Every row gives one point. Two turns around zero, p and q, are shown by what they do to some points. Where does a point land after both, in the order given? Backwards means that the second turn is done in reverse. Each puzzle has new turns, and all numbers are rounded.

Turn p:
-0.029,0.080,0.179 -> 0.066,0.130,0.134
-0.109,-0.114,-0.009 -> -0.142,-0.042,0.054
-0.082,0.161,0.124 -> 0.035,0.208,0.060
0.068,-0.151,0.028 -> 0.006,-0.150,0.075
0.013,0.004,-0.178 -> -0.045,-0.053,-0.164
0.138,0.018,-0.143 -> 0.079,-0.093,-0.158
Turn q:
0.121,-0.077,-0.135 -> 0.139,0.050,-0.130
0.041,0.104,-0.126 -> 0.015,0.165,-0.028
-0.087,-0.091,0.045 -> -0.062,-0.113,-0.035
-0.075,0.064,0.215 -> -0.093,-0.101,0.193
Where do these land?
p, then q: 0.148,0.013,0.113 -> 0.169,-0.038,0.068
p, then q: -0.072,0.100,-0.041 -> -0.059,0.115,0.007
p, then q: 0.127,-0.159,-0.073 -> 0.075,-0.144,-0.143
q, then p: -0.202,0.046,0.001 -> -0.181,0.097,0.027

Turn p:
-0.217,-0.007,0.066,-0.013,0.059,0.215 -> -0.040,0.073,-0.047,-0.030,0.189,0.236
-0.013,0.119,-0.163,0.082,-0.132,0.050 -> -0.047,0.079,-0.175,0.045,-0.159,0.037
0.062,0.188,-0.002,0.045,-0.077,-0.035 -> -0.036,0.101,0.005,0.140,-0.127,-0.033
0.085,0.040,0.096,-0.198,0.024,0.007 -> 0.041,0.055,0.219,-0.054,-0.039,0.028
0.076,-0.303,0.076,0.069,0.042,-0.025 -> 0.091,-0.296,0.018,-0.046,0.104,-0.035
-0.006,0.091,-0.029,0.155,0.051,-0.137 -> -0.023,0.044,-0.086,0.127,0.028,-0.167
-0.033,-0.225,0.080,-0.178,-0.027,-0.047 -> -0.055,-0.161,0.147,-0.197,0.056,0.019
0.046,0.097,-0.122,0.038,0.059,-0.027 -> 0.069,0.105,-0.080,0.017,-0.052,-0.084
Turn q:
0.058,-0.039,-0.141,-0.015,-0.159,-0.047 -> 0.063,0.019,-0.012,0.003,-0.187,0.114
0.068,0.073,0.078,0.154,-0.033,-0.107 -> 0.112,0.046,0.165,0.042,-0.013,-0.092
0.037,0.124,-0.011,0.062,-0.014,0.140 -> 0.015,0.107,0.039,0.075,0.109,0.099
-0.186,-0.041,-0.172,-0.216,0.092,-0.014 -> -0.051,-0.020,-0.330,-0.090,-0.028,-0.009
-0.002,-0.130,0.241,0.253,0.067,0.013 -> -0.028,-0.183,0.221,0.164,0.105,-0.151
0.115,0.009,-0.106,-0.067,0.056,0.038 -> 0.061,-0.012,-0.034,-0.105,0.036,0.128
-0.091,0.005,0.111,-0.171,-0.008,-0.023 -> -0.171,0.044,-0.051,-0.090,-0.020,-0.090
Where do these land?
p, then q backwards: 0.142,0.135,-0.038,-0.037,0.047,-0.077 -> -0.028,0.092,0.026,0.084,-0.099,-0.150
q, then p: 0.046,-0.179,0.043,-0.090,-0.112,-0.009 -> -0.148,-0.105,0.000,-0.074,0.009,0.135
p, then q: -0.033,-0.143,-0.098,-0.100,-0.042,0.044 -> -0.124,-0.021,-0.090,-0.100,-0.050,0.091
q, then p: 0.167,0.140,-0.089,0.199,0.093,0.016 -> 0.259,-0.005,0.127,0.142,-0.012,-0.008
p, then q: -0.182,0.054,0.153,0.056,0.128,0.134 -> 0.056,-0.018,-0.051,0.045,0.298,-0.004
p, then q: 0.011,-0.083,-0.065,-0.104,-0.228,0.007 -> -0.198,0.006,-0.069,0.057,-0.152,0.061
q, then p: -0.151,0.077,0.095,0.075,0.113,-0.114 -> -0.021,0.015,0.009,0.021,0.017,-0.260
